Every row gives one point. Each copy is the shape, with its points in the same order, stretched, turned, moved and blurred by noise. Some copies are also mirrored. Which?

Shape (5 x 2)
[[  6.7  46.1]
 [-17.0   6.6]
 [ 11.6   9.1]
 [ 18.3 -25.1]
 [-22.7  -4.3]]
Copy 1 (5 x 2)
[[ 27.2  18.4]
 [ 17.6 -16.3]
 [  0.4   4.1]
 [-16.3  -6.7]
 [ 16.1 -22.8]]
Copy 1 is: mirrored
Copy 2 (5 x 2)
[[-37.3  18.8]
 [-11.2  -8.0]
 [ -6.7  15.6]
 [ 21.7  13.2]
 [ -5.6 -12.8]]
Copy 2 is: only turned
Copy 3 (5 x 2)
[[ 56.5  22.9]
 [  4.7   9.2]
 [ 29.4  -0.8]
 [  2.5 -27.8]
 [-11.5   5.3]]
Copy 3 is: only turned
Copy 4 (5 x 2)
[[ 43.3  18.6]
 [ -3.6  24.4]
 [ 11.3   0.3]
 [-18.8 -23.2]
 [-13.3  28.3]]
Copy 4 is: only turned

Shape (7 x 3)
[[  1.7  25.3  36.6]
 [ 28.1  -9.8  -8.6]
 [ -2.0  11.6 -13.0]
 [ -0.1   2.1   2.7]
 [  1.8  22.1  30.2]
 [ -6.5 -27.0 -28.6]
 [ -2.7 -26.2 -19.1]]
Copy 1 (7 x 3)
[[-44.8  29.4  16.6]
 [ -3.3 -19.2  23.4]
 [ 12.7   8.7   3.0]
 [ -8.7   5.9  -0.2]
 [-38.3  22.6  12.8]
 [ 24.6 -30.6 -23.0]
 [  9.8 -26.7 -17.8]]
Copy 1 is: only turned
Copy 2 (7 x 3)
[[ -9.9  10.4  43.2]
 [  0.7 -33.6   3.9]
 [-15.5   2.7 -13.7]
 [  5.6  -2.4   1.6]
 [ -3.5   8.0  38.0]
 [ 23.9 -17.4 -46.7]
 [ 21.5 -18.6 -22.6]]
Copy 2 is: mirrored
Copy 3 (7 x 3)
[[-31.3 -16.3  10.9]
 [ 21.2   8.8  22.3]
 [ -0.8  16.6  -6.4]
 [  0.5   0.8  -0.2]
 [-27.2 -17.6  10.6]
 [ 43.9   9.2 -16.2]
 [ 39.2   5.6  -7.4]]
Copy 3 is: only turned

Shape (8 x 4)
[[  4.1  -9.8 -26.0   1.2]
 [ 42.5  10.9   0.6   5.8]
 [ 20.9 -34.4   2.4  -2.8]
 [  5.0  -1.7   2.6  -2.6]
 [ -7.4  24.5   2.9  -3.8]
 [ 31.1  11.7 -30.1 -26.3]
 [-19.3  14.9  23.5  15.8]
 [-39.1 -24.8  34.0   0.4]]
Copy 1 (8 x 4)
[[ 10.2 -12.4  13.6  12.5]
 [ 29.9  28.8  -5.5  26.5]
 [ 25.2 -19.0 -22.9   0.3]
 [  5.8   8.6  -2.9   5.2]
 [ -7.2  29.6   8.3   6.7]
 [ 37.2  16.0  24.1   1.6]
 [-25.0  28.1  -9.9  13.0]
 [-28.8 -11.6 -33.2 -21.5]]
Copy 1 is: mirrored
Copy 2 (8 x 4)
[[ 17.2 -11.2 -24.5   8.4]
 [  6.0  10.8  24.3  29.3]
 [-10.0 -30.8  18.4   3.8]
 [  1.1  -0.2  -1.3  -1.3]
 [  3.2  27.8  -4.6 -10.9]
 [ 46.8   7.1   1.7   6.4]
 [-32.5  17.6  -4.2  -8.0]
 [-42.5 -19.2  -5.9 -38.4]]
Copy 2 is: only turned
Copy 3 (8 x 4)
[[-22.2   3.3 -14.9 -25.3]
 [-33.1  13.1  34.2 -15.3]
 [-20.6 -28.9   7.6 -25.8]
 [ -4.3  -2.4   1.0 -10.4]
 [  8.5  18.3  -4.4   1.7]
 [-14.5  26.0  13.0 -53.0]
 [  7.5   0.0  -8.5  30.1]
 [ 30.2 -41.2 -29.3  20.0]]
Copy 3 is: mirrored

Shape (9 x 6)
[[ -0.9  62.6  -8.6  47.1  -7.6   1.1]
 [ -9.0   9.9   3.3  -2.6 -15.3 -38.1]
 [ -3.7 -28.3   3.6 -17.0  16.1  19.4]
 [-12.4  19.2   1.7 -15.9  -1.7  21.1]
 [ -2.1 -10.6 -19.3 -17.8  -2.5  26.7]
 [ 23.9 -25.0 -24.9 -14.9  -7.5   8.0]
 [ -3.3 -35.9   9.0  -5.1 -15.4  26.8]
 [ -8.0  -4.3   1.5  11.5   3.7 -16.2]
 [-12.8 -12.3 -29.8   3.8  -7.4  16.3]]
Copy 1 (9 x 6)
[[ 57.6  19.2 -28.4  -5.3 -21.2 -21.3]
 [ 32.9  -9.6  33.3  -2.5  16.0 -17.1]
 [-26.6  -8.8  -3.1   1.6 -10.1  24.1]
 [  3.2   3.3 -13.7 -32.9   2.3  11.8]
 [-15.4  -7.2 -30.2  -1.8   7.4  17.1]
 [ -3.7 -28.8 -26.8  17.5  14.0  27.2]
 [-21.9  14.6  -6.1  18.4  -3.7  39.7]
 [ 14.8  -3.3  16.0  14.0  -6.8  -8.7]
 [-10.4   4.0 -28.5  21.5   0.6  -6.7]]
Copy 1 is: mirrored
Copy 2 (9 x 6)
[[-28.7  87.6  20.0  -7.8  15.1  33.1]
 [-25.6  32.8 -30.7  -1.8  -4.5 -15.8]
 [ 11.5 -35.8  16.8  -8.4   3.6 -15.0]
 [-14.5 -11.5   4.7  -3.3  -7.2  26.9]
 [ 19.0 -19.5  15.1  12.4 -10.2   5.6]
 [ 43.5  -4.4  14.7   1.1 -18.0 -20.9]
 [ -0.8 -27.1  36.1  12.9 -18.7 -30.2]
 [-12.8  21.0  -1.5  -6.7  12.2 -20.4]
 [ 16.8   4.6  20.3  28.0   3.2  -6.1]]
Copy 2 is: only turned

Shape (12 x 8)
[[-16.3  23.3   8.7  22.6  -2.6  11.0   8.4 -10.8]
 [-33.6  29.1  -9.0   1.9   6.3  21.9 -22.7 -18.7]
 [ 10.3  -8.6   5.2 -39.8  37.4  -9.7  17.2  -9.4]
 [ -5.8 -15.4  16.8   0.1  20.6 -24.8 -20.1 -16.2]
 [-13.5  35.8 -16.3 -13.8  14.0  -1.8  38.2 -20.4]
 [-14.5  12.0 -21.1  10.5  -6.3 -40.2  17.7  33.9]
 [-45.3   8.8  -1.3  -9.6 -22.6  21.8  27.0  16.4]
 [-21.5   6.2  19.7  -2.4 -23.7 -20.3  -3.1  14.2]
 [  1.9  31.9  36.6  18.4   5.3  16.3  -3.0  15.3]
 [-11.3  17.0  -1.6  15.9 -19.9  23.0  -3.0  -3.8]
 [ -6.7 -12.2   4.5  17.4  -3.4 -35.5 -22.5  -4.6]
 [-53.7 -17.7 -19.7 -19.1  12.2   4.7  41.2 -17.6]]
Copy 1 (12 x 8)
[[ 14.9   3.2   1.0  22.1 -21.2 -29.4 -14.5   1.4]
 [ 16.5  13.1   4.4  -6.3 -28.7 -35.1 -40.3  10.7]
 [ 16.8  14.7  16.8 -11.5  37.5  32.9   9.7 -30.1]
 [ -4.7  -2.1  40.4  -4.7  -7.1  13.2   0.3  -7.2]
 [ 45.3  -5.2  -4.1   5.9  17.7 -30.1 -18.1 -15.7]
 [-19.7 -39.3 -16.4   6.1   9.1 -29.1  -6.4 -11.8]
 [ -6.0   4.1 -28.4  20.5 -17.0 -36.6 -18.7 -38.6]
 [-15.9 -11.9   2.0   2.0 -23.5 -28.2   8.3 -25.5]
 [  1.5  23.6   3.1  19.2  -5.3 -27.1  16.8  19.9]
 [ 14.6  -0.2 -13.8  14.8 -30.9 -17.7 -16.3   2.4]
 [-13.7 -24.2  25.8  -1.7 -21.8   5.0  -0.5  -1.4]
 [  8.5  -7.8  -0.8  21.8   3.3 -10.3 -50.3 -61.4]]
Copy 1 is: only turned
Copy 2 (12 x 8)
[[ 26.6  16.0   1.6  -2.9   0.1  32.0  22.9   0.0]
 [ 36.2   8.5  14.8  26.5  11.4  35.2   0.5  15.7]
 [-15.2 -36.5 -26.9  12.2  29.2  -8.1  -4.6   6.3]
 [ 15.1  -7.8  16.3  27.3  12.5  -8.4  24.8  -9.7]
 [ 17.6  -6.9 -48.3   4.7   8.6  32.4   9.8  -3.3]
 [-15.1  37.8 -20.6  28.8 -16.3   2.0  30.0  -7.0]
 [-18.5  29.7   4.7   5.9   8.3  41.8  -5.0  -4.5]
 [ -9.6  12.9  16.5  27.6 -21.0  18.6  24.6 -19.3]
 [  4.9  -7.2   7.6  -2.8  -7.6  26.9  28.5  24.2]
 [ 20.4  23.9  15.8   0.2  -7.4  26.3  -1.5   1.6]
 [ 18.1  19.2  21.0  31.0 -10.7 -11.6  28.5 -18.8]
 [ -5.9  26.4 -15.6   9.1  46.0  25.3  -3.9 -21.5]]
Copy 2 is: mirrored

Shape (15 x 9)
[[-17.8  27.6  30.4  39.6  -5.0 -23.7  -1.5   5.1  11.1]
 [-30.1  11.9  18.5  32.2 -16.2  15.9  -7.8  11.4  27.2]
 [ 23.3  -5.9 -16.1  25.9   0.3  16.9  15.2  -2.7  20.3]
 [-16.8 -12.7  -9.9   3.4  28.0   9.5   1.5 -13.7 -23.3]
 [  8.5   4.3  -3.9 -11.0 -19.0 -26.1 -22.7   3.1 -29.9]
 [  3.1  -5.4 -15.0 -14.0   1.7 -21.4 -30.7 -35.9 -13.3]
 [-25.0  18.3  27.5  37.0 -13.8   9.9  -3.1  -2.3  11.9]
 [-18.1  35.1  21.0  51.2 -11.5  10.7 -17.1   7.3 -14.9]
 [  5.9  -6.2  -2.4  -6.8  13.1  38.9  11.0 -20.2   9.0]
 [ -3.4 -11.8  -8.5 -14.5   7.7   7.5  24.3 -13.5 -26.2]
 [ -0.6  22.8   3.1 -13.0  16.5 -16.4 -26.5   5.8 -19.6]
 [ 14.2  -1.5  -6.4   3.3  -1.8  21.4  14.8 -34.5   1.9]
 [  1.9   2.7 -52.7  -3.2  -0.9  -0.1  12.8  -8.2 -13.2]
 [ 15.8  19.2 -10.4   6.4  -1.0  -0.6   2.9 -29.9  21.8]
 [-34.1  44.7  23.6  31.6 -18.7   5.6  -1.6  10.8   6.5]]
Copy 1 (15 x 9)
[[-17.9 -27.5  21.7 -17.2 -10.0  31.7 -19.4   8.1  29.5]
 [ 11.2 -37.8  11.6  15.6  -1.3  18.8  12.8  18.4  18.7]
 [ -1.4 -28.8 -14.4  12.1  -8.7   8.0  -4.4  -8.7 -31.4]
 [  4.7  10.8  27.9  23.0 -30.9  18.2  -4.8  11.0 -15.1]
 [  5.4  20.7 -18.6 -22.7  -5.0  18.4  -6.7  21.4   8.2]
 [  9.6  29.0  -5.0 -14.3 -22.2   1.1 -11.3  -2.2  12.0]
 [  0.8 -31.2  13.6   4.1 -15.4  30.6   7.7   8.5  19.5]
 [ -9.4 -16.7  -6.4  17.6 -23.7  49.7 -14.3  22.2  21.6]
 [ -3.4  -9.3   0.2  27.7 -11.6  15.1  31.5 -14.7 -33.7]
 [  2.6   3.2   8.5  -5.2 -21.7   7.8  22.4  11.0 -29.8]
 [-25.9  29.4  -1.9   4.0  -4.3  30.6 -13.7  15.4  12.8]
 [ -3.8 -11.8 -11.0   2.4 -25.6   8.5  22.0 -20.3 -26.1]
 [ -2.1  11.4 -30.6   4.2 -21.1 -20.1 -12.5  29.9 -19.7]
 [-21.7  -9.0 -20.0  -6.8 -14.9  -1.2   0.2 -21.3  -2.5]
 [-15.9 -24.9  -4.5   5.2 -11.2  29.7   6.7  29.3  29.9]]
Copy 1 is: mirrored
Copy 2 (15 x 9)
[[-19.0  -9.1 -24.9 -34.2 -41.6  12.8  30.4   6.8  38.3]
 [ -1.4  -0.2 -55.4  -3.5 -20.0  40.6  29.0   5.5  13.3]
 [ 23.0   0.8 -10.6  37.9 -18.7 -28.6  17.8  17.1  -6.9]
 [  7.0  25.3  12.7  -5.1  38.8  -9.1  36.2   0.4 -11.8]
 [-21.6  -0.2  13.6 -26.6  -2.8  -5.3 -36.0  27.5  -4.9]
 [ -5.0  41.3  17.5 -24.2   3.5 -23.9 -26.8 -14.6  -7.7]
 [ -4.6  11.8 -34.3 -13.0 -37.2  31.6  35.8  14.4  10.6]
 [  4.2  17.5 -26.4 -35.8 -28.1  19.3  29.5  48.9  23.0]
 [ 33.1  22.8  15.3  36.8   6.3   4.0  29.4  -5.2 -19.2]
 [-12.0  11.0  36.5  22.3  21.2  -0.7  20.5   8.7 -21.2]
 [ 10.6   6.2  15.6 -37.9  19.3   7.0 -15.0   8.0  21.6]
 [ 13.2  36.2  24.7  33.3 -16.8  -8.7  16.6   3.7 -16.1]
 [-12.9  29.4  11.9  33.2  25.3 -23.0 -11.4  28.5   8.0]
 [ 10.5  29.2  14.5  18.8 -30.9 -13.3  -1.4  -3.7  19.6]
 [-15.3   9.1 -28.0 -17.3 -32.4  51.5  28.4  31.5  42.5]]
Copy 2 is: mirrored
Copy 3 (15 x 9)
[[  4.9 -27.8   1.7  -4.3  37.2  -1.2  25.3   8.5 -48.6]
 [ -1.8 -42.7 -19.6  -2.7  30.5  16.2  32.4  -8.5 -16.8]
 [  0.4 -20.3 -29.6  15.6 -12.0  -5.6  18.9  21.9  -3.2]
 [ 15.3  -5.0  13.3  26.6  -6.4   6.1  -3.5 -21.6 -14.3]
 [-23.0  14.8  26.8  -0.5  36.5  -2.0 -23.7  -9.9   5.5]
 [-47.0  15.4  38.3  10.9  -0.3  -4.9 -16.0 -27.0  -5.5]
 [  3.8 -43.5   2.6   3.6  29.0  17.9  33.7   3.6 -22.8]
 [  8.4 -31.8   7.7  18.6  45.1  40.6  12.5  12.7 -34.8]
 [ 11.0 -35.5   8.5   5.6 -30.3  11.1  13.5  -1.4   8.1]
 [ 22.9   0.5  19.4   5.6  -7.0  -3.8   8.8  -4.4  14.3]
 [ -4.1   0.1  24.7  -7.6  18.3  11.7 -31.0 -20.8 -32.2]
 [ -2.8 -20.3  18.0   9.1 -23.9   3.8  22.0  13.6  10.7]
 [ -5.9  38.0 -17.6   5.3  -3.2   6.0   8.6  -6.3   9.8]
 [-21.0 -10.0   7.1  -8.2 -17.9   1.9  20.5  10.6 -15.1]
 [ 14.1 -30.5   0.5 -17.0  43.2  34.1  34.0   3.8 -29.9]]
Copy 3 is: mirrored
Copy 4 (15 x 9)
[[-43.9  -1.5 -24.0  29.3  13.7  15.8 -24.3 -21.0  -2.9]
 [-58.0 -13.4  -7.9   0.9   2.7   5.8  -6.0   6.5  -9.7]
 [ -1.8 -19.6   5.6 -18.3 -14.8 -29.5   6.6   7.4  19.7]
 [ 17.3 -10.6  19.5   0.5 -18.1  48.1  15.8   6.0   5.8]
 [ 37.5  24.9  15.8  19.2  13.2  -3.2  -7.8   3.9 -20.8]
 [ 59.3 -13.7   0.0  13.4  -6.0  18.8  -7.8  23.6 -22.2]
 [-54.5 -10.0  -9.5   4.1   0.1  12.7 -12.8  -8.5 -19.2]
 [-52.0  25.0  -6.3   5.4  -2.7  10.5 -31.4 -17.4 -16.1]
 [  6.7 -29.9   1.7 -34.1 -13.2   0.5  16.2   4.1  -5.7]
 [ 23.0   5.1  16.8  -8.3 -14.2  15.3  41.3  -7.7  -7.6]
 [ 28.6  22.6   0.8   8.4  23.6  28.9 -15.9  -4.2  -3.1]
 [ 12.2 -25.1  -6.8 -22.2 -19.5 -14.1  15.9  -1.1 -11.3]
 [ 49.3  23.4  -7.5  -1.9 -20.5  -2.6  44.9  11.8   3.4]
 [ 11.4 -21.8 -29.0  -9.8  -9.1 -13.2  -0.3  -0.5   0.6]
 [-60.7  19.3 -29.2   1.6  12.5  14.4  -8.9 -22.1 -22.2]]
Copy 4 is: only turned

Shape (16 x 11)
[[ 31.5 -13.1  -9.6 -23.0  16.1 -14.4  -2.8   3.7  -1.6 -16.0 -16.9]
 [  9.1 -11.3   0.3   6.5  40.2  12.6 -45.2  -9.7   1.2  -9.0  11.5]
 [  6.0  37.7   0.1  12.9  18.4  16.5  11.0 -21.9  -2.3 -19.6 -22.5]
 [  3.6   2.2  21.1  -1.1   5.4 -11.9  15.0 -15.3  -9.8   2.0  24.4]
 [-19.3 -10.9   8.1 -16.0 -13.0  13.9   2.3 -23.0 -14.4  -2.0 -15.5]
 [  8.5  -9.2   8.9  10.1 -15.7  23.2 -19.9   5.3   0.7 -25.3 -15.8]
 [ -0.5   1.9  -4.0  -9.4  35.0  19.7 -47.4  -2.0  27.5   2.8  -8.7]
 [ -8.5  10.4  34.6  13.1 -18.0 -15.0 -21.7  13.7  -4.8  32.3 -11.9]
 [ 10.7  -3.6 -32.1   1.0   7.4  20.0  24.1 -61.8  23.0 -18.4 -42.5]
 [ 28.8 -12.0  14.8  27.2  17.8   6.2  26.2 -10.8  13.0  -6.1  -6.1]
 [ -7.3   5.1  10.7  -1.0  12.2 -33.2 -57.7  -9.6 -20.1  17.7   2.5]
 [ 12.6  36.7  19.2 -31.0  -4.0  13.8   3.9  -9.2  -0.9  14.8   2.9]
 [-29.7 -15.4 -41.5  12.7   4.3   7.0 -27.5 -10.6 -12.7 -24.9   1.3]
 [  8.1  -2.2 -16.4  -1.1  14.8  28.4 -10.0   1.6 -14.4  33.7  37.3]
 [ 23.5   2.2   8.1 -40.4  33.5  17.0  16.6  -9.2 -21.2  21.2  -4.4]
 [-29.4  -7.6  19.5 -17.3  16.8  14.5   2.0   9.8  -2.7  -0.1  18.5]]
Copy 1 (16 x 11)
[[-11.8 -45.2 -12.2  17.3   6.2  -1.4  -6.9 -17.6  -2.0 -10.1  -8.7]
 [-13.3   3.1 -13.6 -15.4  40.0   0.8  -6.4 -50.4   7.1   3.9  16.3]
 [ 16.2 -10.4  -9.3  -1.6   7.5  16.1   0.1 -11.1 -44.8   8.3  28.6]
 [ 31.2 -15.8 -16.4  -1.9  27.8 -13.7 -28.9  15.2  -9.1  28.2   3.8]
 [-13.8 -22.9  21.2 -11.4  15.1 -24.9  -3.7  -1.0 -21.1   6.4  26.3]
 [  8.0  -0.1  18.4 -15.7  18.0 -15.3   0.6 -11.0 -18.1 -20.8  -7.9]
 [-36.8   3.4 -27.1 -30.6  18.2  -8.7   8.4 -54.3  -5.2  -6.9  26.3]
 [ 16.4   9.6   9.3 -59.7  -9.2 -18.4   5.8   1.8  -4.3  27.2 -16.6]
 [ -4.6 -44.8  -2.8   8.5  21.6  15.3  -6.7  -4.3 -31.2 -37.0  58.8]
 [ 35.7 -18.7 -15.7 -13.2  34.7  30.3 -27.9  13.8 -25.5   5.6   0.9]
 [  0.1   6.1   3.3 -35.7  -3.5 -22.4  15.1 -46.9  22.9  31.3   8.8]
 [  1.4 -17.9 -38.4 -25.5  17.6 -42.1  16.5   2.1 -26.0  26.1   5.7]
 [-15.0   4.2  28.9  22.3   6.3  -5.1 -10.8 -27.0  14.9 -23.9  30.9]
 [-18.8   9.0 -18.1   0.7  35.9 -10.2  23.8   4.3  21.0  32.9   3.0]
 [-39.2 -48.3 -30.5   6.9  31.6  -2.1   4.8  -5.7 -20.0  42.2   3.9]
 [-15.6  -2.5 -10.5  -2.9  28.9 -20.7 -29.7  -3.6 -18.2  22.7  10.8]]
Copy 1 is: mirrored
Copy 2 (16 x 11)
[[ -0.2 -17.6 -27.9   4.8  -2.8 -28.2  34.2   4.1  16.6 -32.9 -18.4]
 [-10.1  -1.4   7.0  26.7  29.4  26.6  21.3  16.8  18.3 -15.5 -43.4]
 [-15.3  -6.4 -14.9  24.3 -22.7  22.0  19.0   8.2  -8.3  25.8  -5.0]
 [  0.7   6.8 -29.9  18.0  21.6   3.1 -16.4 -16.4   1.0   7.1  -9.5]
 [ -6.9  18.9   8.1  -8.1  15.4  -4.2  16.9 -13.1 -10.6  -1.7   2.3]
 [ -9.9  17.6  -3.7   3.6  -2.5  10.8  25.1  21.4  15.5 -13.5  14.1]
 [  6.3 -12.6  19.1  -8.9  17.2  11.7  36.4  36.2  25.0  -1.1 -35.2]
 [ 22.1  29.0 -11.4 -12.0   5.2 -11.1 -13.6  28.6  -8.6  -1.0 -18.3]
 [ -8.4 -30.9  -8.5 -23.5  -2.9  32.9  45.0 -20.6 -27.1 -10.8   9.4]
 [ -8.2 -15.1 -41.0  19.5  29.5  24.3   7.8  10.0 -11.3   0.2  12.5]
 [ 23.8  26.9   4.0  12.5   3.2 -11.1   3.6  14.9   8.6 -25.7 -63.8]
 [-12.2  16.5 -20.1  -4.6 -11.0  -6.5  -0.1  -7.7  20.7  32.4 -26.1]
 [-14.8  -5.5  42.9  20.2  -2.0  15.2   8.6   6.0  -3.3 -37.6  -5.2]
 [-51.6   1.0   8.1   9.4  27.1  12.1 -33.5   6.8  10.7   2.4 -35.6]
 [-31.6  -5.4 -22.0   9.5  19.8 -25.3  16.2 -11.9   1.7  17.5 -39.1]
 [ -8.5  13.1  21.5  15.9  33.1 -12.2  -0.1   5.8  10.0  17.6  -4.1]]
Copy 2 is: only turned
Copy 3 (16 x 11)
[[-18.4 -29.2   3.4 -38.4  -4.4  29.2 -11.7  -5.4   0.4  -6.4  38.1]
 [  3.4  -6.5  18.6  12.7 -20.7  -9.9 -13.9  -6.6  48.0 -14.2  37.4]
 [-13.1  25.3 -14.3  17.6  32.9  32.5  -8.9 -14.1  22.3   6.3  -7.0]
 [-15.9   1.8  -7.4  -2.0  -6.3  -4.8  38.1 -20.6   4.0 -11.4  -0.8]
 [ -4.0  -7.6   0.2  -1.1  20.2  -6.5 -17.1 -11.4  -7.6 -11.4  -9.2]
 [ 14.5 -11.8  30.3   5.7  15.6  18.0 -13.3  24.8  11.5 -16.5   5.0]
 [  0.3 -10.7  25.1   0.9  -6.4  -3.8 -38.4   0.5  49.4  18.9  15.2]
 [-33.6  24.4  43.6 -11.4 -14.4  -3.1   8.6   9.7  -9.1  11.0 -37.7]
 [ 15.2 -16.2 -11.2  36.7  28.3  49.6 -59.0 -32.1   7.3  22.3  20.6]
 [-17.6  -0.7  24.6  22.8   5.8  28.1  22.3 -11.6   1.5  21.8  32.2]
 [-24.3   9.9  15.6 -18.7 -44.9 -15.8 -15.7 -14.3  18.1 -22.6  -5.4]
 [  0.1  20.7  -8.2 -36.3  26.7  -0.8  12.2 -14.7  10.5  19.8 -18.1]
 [ 21.4 -17.0 -26.9  33.8 -10.0   0.3 -47.5  19.2   5.5 -40.0   6.3]
 [ 33.8  36.3  -8.8   4.6  -3.2 -30.9  13.6   8.5  -0.9  11.1  29.4]
 [-19.3  14.0  -8.8 -44.1  23.2 -10.9   6.8 -22.1  -1.4  24.5  44.7]
 [-20.3 -14.9  -5.3  -3.2   7.3 -34.3  14.0   5.1  19.1  -2.1  -8.0]]
Copy 3 is: mirrored
